Each row is a point. The last column is the point's height on a tilted bowl or saddle (a function of degree 2), plus a little noise. Count its main directions that bend up, bend down and stay straight.

Points, 18 rows:
[[ 39  27 -49 -26]
 [ -9  33 -16  17]
 [  9   0 -37   8]
 [ 11  45  18  17]
 [-21 -38  38  -1]
 [ -7 -72  -2  11]
 [-15  51 -45  32]
 [ 18  -1 -37  -4]
 [-76  30 -29  26]
 [ -4 -39 -14  15]
 [ 67  64  52  95]
 [-17 -36  44  -6]
 [ -1   7 -47  26]
 [ 46  15  13  -3]
 [ 29  27   1   5]
 [-40  24 -59  72]
 [ 15   9 -37   2]
 [ 24 -36  -7 -24]]
Directions: 1 up, 1 down, 1 straight

Points:
[[ -2 -59   7 -64  38]
 [-51 -10   2   2  35]
 [-28  61 -25  40  24]
 [-11  43   2 -34  41]
 [-33 -39 -30 -11  19]
 [-67  36   5 -20  69]
 [ 10   9 -43  -2  -7]
 [-42  29 -28  41  13]
 [-53  -3  37  14  52]
 [ 22  24  25 -36  23]
 [ 62 -17  13  25  -5]
 [ 17 -11  38 -38  20]
 [-24  57  63   0  75]
 [ 46 -14 -21 -40  -4]
 [ 36  17  59 -19  25]
 [ -5 -48 -27   7   0]
 [-13 -36 -20  -9   9]
 [-23  23   4 -34  38]
 [ -6   2  24 -55  37]
 [  7  34 -29   2   5]
 [ 37  16  13  76  15]
 [ 12  51 -53 -36  29]
 [-52  53  16  64  53]
 [ -7  10  15 -18  22]
 [-44 -23  54  41  59]
 [ 81  38  19  32  17]]
Directions: 3 up, 0 down, 1 straight

Points (44 x 7):
[[ 47  55 -34  -2 -34 -25 -58]
 [-15  30   6   5 -22 -85 -43]
 [ 46  16 -26 -25   3  -9 -45]
 [ -7 -26 -12 -59  72 -11 -23]
 [ -4 -33   9  31   5 -29  11]
 [-61  33   1   4  24  -6 -37]
 [-30  51  12 -46  28 -34 -47]
 [ -7  15 -24 -25 -33 -12 -45]
 [ 29 -12  41 -18 -40 -28 -11]
 [-31  20   5 -11  12  10 -30]
 [ 30  23 -39 -12 -39   6 -48]
 [-26  -8  44 -35  -1 -56 -15]
 [ 24  -8  -2  10  -8 -36 -12]
 [  2  12 -23 -25 -30 -43 -43]
 [-57 -51  28   0  -5 -12   1]
 [ 41 -29  27 -63 -57  26 -52]
 [-14  74  -8  -4   1   3 -61]
 [-56 -39 -62 -28 -54  40 -73]
 [ 13 -22  11  29  10   1   3]
 [-91  -8 -31 -67 -25 -38 -47]
 [ 28 -31 -37   6 -33   7 -19]
 [ 32 -12  -2  -1  -3  -4 -17]
 [ 31 -20  40 -20  55 -16  -6]
 [ 37  18  14 -22 -10 -35 -33]
 [ -1   9  -2 -33  18  53 -35]
 [ 40  15  -7  23  34  -9 -27]
 [ -4  49 -18  41  -3 -42 -50]
 [ 31  49  55 -18 -18  55 -26]
 [-12 -53  -2 -14  -8 -56  -4]
 [  5 -37  17 -33  13 -14 -15]
 [  4 -14  34  24  23 -16   2]
 [ 51  45  36  31  -5  29 -21]
 [ -5  13 -37 -25  -5 -11 -47]
 [ 24  40   7  26 -41  24 -26]
 [ 49   9 -95  17 -66  16 -36]
 [-13 -16  48   9  32 -15   2]
 [ 28 -35  59   2  36  26   9]
 [ 12 -18   1  18 -21   6  -6]
 [-38  39  51  29 -28   8 -15]
 [-11  32  32 -76  34 -34 -25]
 [ 43 -17 -44  29 -31  42 -15]
 [-25 -11 -63 -53 -48  -2 -68]
 [ -1   0   5 -30 -43  46 -46]
 [ 12  14 -18  54  20  -1 -14]]
Directions: 1 up, 1 down, 4 straight

Points (76 x 9):
[[-10 -43  12  33 -41   9 -21 -25  -5]
 [ 28  18  -7  26  12  14 -11  38  34]
 [ 44  39  27 -27 -39  17  12  47  75]
 [ 39 -49  12  51  -4  15  10  11  33]
 [-30  75  27  37  41  -6  75  -4  49]
 [-47  39   0 -40 -18  62 -16  -1  22]
 [ 26  23 -15  26  17   2   9  14  17]
 [-95 -10  66   6  25  -6 -39   0  -2]
 [ -1 -22  -6  44   1 -14 -55 -15  10]
 [ 24  33   3  21  14  32  11 -22  22]
 [  7   1 -12  29 -15 -40 -53 -94  48]
 [ 49 -21 -47 -28   6 -31 -47 -16  61]
 [ 39  30  -7  20 -66  50   4  10  51]
 [ -7 -17  39  28   4  19  -2  61  40]
 [ 76  78   1 -42  21  40 -17  -9  95]
 [-13  11  50   6 -38 -51 -20  -9   4]
 [ 49 -32   9 -36  -3 -35 -19  38  70]
 [-28  28 -15  10 -14  73 -24   3  19]
 [ 23  33 -43  46 -12 -52   1 -29  26]
 [-78   4   8  33 -14 -56 -30  12 -11]
 [-48  37  46  -3 -27   3 -35  81  15]
 [ -6  58 -35   0  52   5  39 -14  12]
 [ 42 -37  13 -11   0   4  10 -25   3]
 [ 17 -15  11 -48  17  -8 -10 -13   6]
 [ 60 -32 -26  16  40  -4  34 -26   5]
 [ -2  92  45 -30 -47  40  17 -46  91]
 [ 14  37 -28 -35  12   4 -38  -1  24]
 [ 45 -32  31 -21 -10  11 -49   6  40]
 [ -6  22  47  20  31  19  -9  -9   9]
 [-33 -19  -4  -3  43 -23 -27  10  -1]
 [-24 -17  60  31 -16   0  15  47  18]
 [-44  20   1  39  22  20  -9 -43   3]
 [-13 -35   4  20  -7  36  11 -63  -6]
 [ 15  32  34 -31  -7   3 -18   6  19]
 [  1 -25  10  57 -24 -47 -40 -15   7]
 [-79 -39 -11  15  41  27   2  42  42]
 [ 49 -18  -7  17 -12 -59  50  29  40]
 [-72   2 -33  29 -21  48  36 -14  36]
 [-11   1  19  -8 -35 -29 -21 -48   7]
 [ 17  28  -6  36 -11  30   4 -34  14]
 [ 31 -29  20 -67 -28 -48 -11 -17  52]
 [ 40   0  15  -5   8   3  28   7  20]
 [-14 -64   9  13  88  51 -50 -17  49]
 [ 28 -11  31 -13  50 -50  24 -46  -2]
 [-40   9  -4 -37   2   5  -1 -36   4]
 [ 50  -2 -24  40 -47  35   9  -6  30]
 [ -6   0 -23  54  29  -7  17 -18 -12]
 [-25   1 -13  -7  -3  -9  42 -11  -9]
 [-25  26  37   1 -27  48   0   4  16]
 [-37 -24  51   7  -6 -10  -2   8 -12]
 [ 75  -1   6 -11  -2  10  24 -55  25]
 [-13 -66  -5  32 -22  19 -24  10  28]
 [-13 -18   0  36 -18 -26  63 -12 -16]
 [  0  41   9  -9  60 -40  76   5   2]
 [  6  -2  -3   2 -11   2  10  30  12]
 [ 39  -5  23  13 -20  30  51  26  55]
 [ -9 -40 -11 -33 -14   5 -13 -34   9]
 [-22  42  23  -5  -3  13  -5  16   4]
 [-13   1 -24  35  11 -56   0 -21  -8]
 [-12   5 -30  62  21 -24   0 -45  -9]
 [-22 -18  60 -12  16   5  -4   3  -9]
 [ 27 -36  25 -52  -7  20  40   2  21]
 [ -6 -19 -25 -40  -9 -45 -11   2  28]
 [ 38  17 -22  -4  15 -16  43  -5  13]
 [ 44 -79   6   3  11 -29  26 -21  12]
 [-55 -11 -67 -25   9  35 -40 -20  31]
 [ 81 -24  -8  71 -67 -51 -18 -13  72]
 [-30 -22  45 -13  -4   9  -3  28   3]
 [-44  11  12   0 -31 -41  30  -5  -9]
 [-29  17  30 -39 -66   6 -32  54  30]
 [-17  49  -3 -34  23 -27 -47  16  23]
 [ -8  14  29  12 -40  32  -2   8  11]
 [-18  37 -36   6  14  23   9  25   4]
 [ 19   2   6 -57 -16  25 -11 -28  11]
 [-34 -53 -28  52 -46   9   0 -56  -1]
 [ -8   8 -13 -18 -31 -55   0  28  23]]
Directions: 4 up, 0 down, 4 straight
